Rows are points. Examples show where two turns around zero, p and q, send a point. Where does a point land after both, in the order given? Backwards means that the second turn is done in reverse. Each puzzle has new turns, and all numbers are rounded.

Turn p:
[-34 -12 -34] -> [-31 -24 -30]
[ 19 -30  15] -> [ 26 -22  17]
[37 25 27] -> [31 36 21]
[-17   1 -26] -> [-18  -7 -25]
[-6 16 19] -> [-9 17 17]
Turn q:
[-26 -23  35] -> [-31  -7  38]
[-18  -7 -15] -> [-19  -4 -14]
[ 42  -1 -28] -> [ 40 -19 -25]
[ 1 31  8] -> [10 30  2]
Where do these land?
q, then p: [20  5 23] -> [20 11 20]
p, then q: [-37  27 -44] -> [-39  14 -48]
p, then q backwards: [20  5 46] -> [17 12 46]
p, then q: [ 12   6 -24] -> [ 10  -3 -25]
p, then q: [-7 -6  8] -> [-7 -3 10]
q, then p: [ -8 -37  -9] -> [-10 -37   4]

Turn p:
[  2  18 -14   0 -12  11] -> [ 10  11 -18   5 -12   8]
[-28  15 -14  38  21  -7] -> [-25  14 -10  40  22  10]
[ 34 -14   0  -4   0 -37] -> [ 21 -11  12   0   8 -44]
[ 30  14  43 -13  -3 -14] -> [ 27  19  43 -16  -4 -13]
[-37   8  11 -35   8 -33] -> [-37  30   2 -32  11 -22]
[-44  15 -10  37   5  30] -> [-33  10 -16  34  -2  44]
[ 21 -22  14   1 -41  41] -> [ 21 -32  11  -8 -48  23]
[ 22 -33 -30 -24  21   8] -> [ 17 -39 -24 -23  24  -7]
Turn q:
[ -2  33  27 -49  -4 -13] -> [-14  28  14 -56  -5 -10]
[ -6 -46 -37  20  28  19] -> [  6 -45 -25  31  26  27]
[ 37 -13  -2   5  19   3] -> [37 -4  2  2 23  5]
[-14 -35  12   1  -5 -10] -> [ -8 -36  17   3  -3  -7]
[-16  32  29 -47 -12  -4] -> [-27  26  17 -51 -16  -2]
[ -1  39   7 -41 -29   0] -> [ -9  33  -3 -43 -32  -2]
[  4   7 -21  28  20 -20] -> [  4   5 -21  25  23 -21]
[-17  -7   8  51  -3  29] -> [-11   1  15  56  -5  19]
[ 16 -11 -24  32 -13  -4] -> [ 23  -8 -17  33  -9  -9]
Where do these land?
p, then q: [ 24  13 -32   2 -13  34] -> [ 42  -1 -26  12 -14  18]
q, then p: [-49 -24  32  -4 -20 -24] -> [-58  -8  28 -13 -20 -16]
p, then q: [ 10  -3 -24 -32 -22 -13] -> [ 12 -11 -29 -24 -13 -23]
p, then q: [ 18  52 -29  14   9 -14] -> [ 24  43 -30  22  18 -15]
p, then q: [ 31   5 -10  11 -10  15] -> [37 -1  0 12 -6  2]
q, then p backwards: [ 5 20 -8  4 20 43] -> [-14  34  -1   9  20  30]
q, then p backwards: [-18 -35  11  15   5 -12] -> [  3 -37   5  23   6  -9]
q, then p backwards: [ 20   3  19  -9 -13   6] -> [ 16  10  22 -10  -9   5]
p, then q backwards: [-42 -31  42  -2  43 -33] -> [-49   0  53  -9  43 -18]

Turn p:
[ 15   8  -1 -37  -7 -12 -17  32] -> [ 27  14  25 -34  -7   2  -5  19]
[  4   7   7  30  35 -38  25 -38] -> [-18 -10   0  24  18 -54   0 -39]
[  9  -1  35  12 -26 -16  20  -4] -> [-16 -11  15  -6 -33  -2  11 -31]
[ 15  39 -13 -15   1   0 -54  11] -> [  9  53  13  -4  -7  -9 -21  39]
[ -3   7 -24 -40  21   6   8 -11] -> [ 32  16 -17 -14  33   0  -3  -6]
[ 10 -51 -29  15 -19   3 -16 -51] -> [ 11 -30 -36  36 -15   9 -54 -11]
[  6 -22  -2  -8  21  -5  24  15] -> [ 16 -27  14  -4  22   0   9  -7]
[-31  17  45  11 -40 -19   2  31] -> [-44  -3  11 -41 -42   0  28   5]
[-35 -21  15 -26   8  -4   1  27] -> [-10 -21   2 -46  20  14   2  10]
[  7  13  -5  16  32  57  -6 -24] -> [-11  29  -9  48  36  28   2  -2]
[  4   5 -27  44 -26  29  12  12] -> [  0 -10 -17  42 -25  13  31  23]
Turn q:
[-43  12 -38 -26   9  -8  11   7] -> [-44   0 -43 -10  13   0 -13 -13]
[-10 -16 -40 -31 -32   5   0  -9] -> [ -4 -12 -43   2 -22  20 -33  -2]
[ 13   0  25  42 -36  24  31  29] -> [  2  12  22  34 -37  24  51   5]
[-29 -22  34  22  -8 -18  15 -17] -> [-16 -32  37  -4 -13   5  10 -30]
[ 32   4 -10 -23   9 -25  -1  31] -> [ -1  23 -11 -11 -17 -37  -8  29]
[ 10   4  45 -32  18  -1 -48 -40] -> [ 36  -2  38 -51  30  10 -34   5]
[  2  27  -9  18  -1 -27 -15  26] -> [-19  36  12  20   2 -22 -10   0]
[ 42  28   1  13  17  21  -3 -23] -> [51 23 -2  4 24 -7 16 -3]
[-17 -38  -7  17  22  28  10  -4] -> [ -4 -48  -8  15  18   7  20  10]
Where do these land?
p, then q: [ -7   9 -43  12 -33  -8 -24  19] -> [-19  27 -11  29 -38  -6  -8  26]
p, then q: [25 24  6 22 23 -4 -6 -6] -> [ -8  14  33   4   8 -13  12 -25]
q, then p: [-42  -7  -4  22 -25  21   3  12] -> [-32 -13 -28  19   9  29  14   5]
q, then p: [ 14  -5  37 -14  46 -48  15   1] -> [ 10  -9  19 -61  -1 -29 -14 -34]
p, then q backwards: [ 17  -9  41 -14  -7 -23  27 -28] -> [-20  10  14   8 -14 -36  19 -41]
p, then q: [-13 -34 -43   6 -14  21  20 -29] -> [ 22 -25 -32  50   5 -11  -9  13]
p, then q: [-17 -29  -8   8 -27  34 -37  15] -> [-18   1 -11  29   4  38   1  44]
p, then q: [-17  30 -16 -14   2  15 -30   0] -> [-18  42 -19   2  15  -4   2  10]
p, then q: [ 39  20  30 -27  35  -7  32  16] -> [ 34   2  27 -50   6 -14  31 -22]

Turn p:
[  3   7 -38   4 -22 -19 -14 -30  14] -> [ 26  25  -8  11 -10 -14  -9 -21  37]
[-12 -13 -30  10   5  10  10  21   3] -> [ -2 -16  -2 -27   4   8   1   6  29]
[-11  34  -2 -28 -19  16 -11 -26 -17] -> [  6  39 -22 -16 -14 -20  -9 -13 -25]
[ -9 -26 -25  18  28   3   8  12  26] -> [-10 -35  11 -11  14   7   6 -16  36]
[ 14 -18   5 -21  47 -13  23   5 -30] -> [  2 -31 -14   1  28 -15  47  13 -18]
[ -9 -12  36 -40 -31  -5  11  -6  -1] -> [  1  18  28  -1 -37 -11  23  11 -32]
[  5  -4  13  -2   3   2 -28  13  12] -> [ -7 -18   9  11  -8 -10 -23   1  -8]
[ -3 -15  32  10  63   1  19 -32 -17] -> [-27 -26 -19  23  28  12  46 -30 -28]
[ 13  97  -6  18 -27 -24  -5   8  12] -> [ -1  76   1  14  44 -11 -56  18   5]
[ -9 -19  23  19 -21  -7 -14  18 -12] -> [-15  -9   1  17 -29  18  -7  27   0]
[ 20 -31  -9  12 -26  37   0  16  11] -> [ 29 -25  14 -20 -21  33 -19   2   4]
Turn q:
[-42  -8   3  32  24  10 -16 -14 -39] -> [-51  13  -7  23  -2  29  -2 -25 -26]
[  7  -5  -5   6   3  13 -36  18   8] -> [  0   8   5   0  21   9 -37   7   1]
[10  4 46 -6  5 -6  6 15 10] -> [ 20  10  23 -26 -12 -11  -1  -5 -26]
[  6 -17  25  37 -29  22   9  19 -12] -> [ 18 -25   6  -6 -22  42 -17 -10 -23]
[ -5  10 -32 -31  -8  30  -4   8 -26] -> [  2  13 -51  -6  10   7  -8 -11  27]
[ -8  42  -7 -36 -41   4 -12   1   3] -> [ 17  36 -17 -16 -26   1  -4  18  44]
[-37   7  -8 -32  39 -30  -9 -46 -17] -> [-57  34   1   8   8 -33  37 -18  15]
[ 13  13 -31  -5 -27 -51  17  18  14] -> [  7 -28  -7   9 -31 -40  -6  37  24]
[-12 -13 -14  -6  25  23   6   5  41] -> [ -1   0  -5 -10  45   5  15  30 -13]
[ 10 -10  23  20 -12 -15  -3 -47  31] -> [ 4 -7 59 11 -2 11 26  4 12]
[ 51  18   4   9  28   1  27  12 -32] -> [ 40  -9 -17  28  -2 -30  -3 -37 -27]
[  8 -41  -3  12  -7   0  13  12  18] -> [  2 -43  10 -14  14   8  -2  10  -8]
Where do these land?
q, then p backwards: [  8  25  26  39  33  -9  -8 -14  38] -> [ 32  14  49 -20 -18 -28  20   3  15]
q, then p backwards: [ 23 -26  -6   2  20 -21 -24  22  -6] -> [  9  18   1  -9  25   7 -32  18  26]
p, then q backwards: [ -7  -8   0  10 -28 -27  15  -3  -3] -> [-11  28  -3   3 -18  -2  -3 -24  13]
p, then q backwards: [  0  12  38 -33 -16 -11   6   2  10] -> [ -8  18  32  17  25 -24  -3  -1  16]
p, then q backwards: [-22  -3  30  28   2  23  38 -23  22] -> [-29 -20  31  17   1  28 -12 -38 -16]
p, then q: [ 18  31  34 -15  33  -2  21 -36 -16] -> [-14   5 -27  45 -12 -13  23 -37 -23]
p, then q: [-12 -21 -33   3  -8  20  47  36  22] -> [ 27  13   4 -62  29 -10  19   4  -4]
q, then p: [ 31 -14 -23 -20   6 -13 -19 -19   2] -> [-15 -14  23  32  13 -10   5 -25  13]
q, then p backwards: [  7  14  -9 -23 -34  22  -9   4 -33] -> [-10  -1 -40  25 -20  15 -14 -23  -5]
q, then p: [-48  18 -21  20 -12  10 -25  35   1] -> [-19  -3 -22 -40 -13  -8 -47  19  15]
q, then p: [ -3  10 -22 -30  32  17 -33 -26 -32] -> [-24  25 -14   6  33 -15  -6 -48  23]
q, then p: [  5 -38 -13  18 -28 -11 -10  23  -5] -> [ -3 -37   5   0 -44  -5  -8  -7   4]
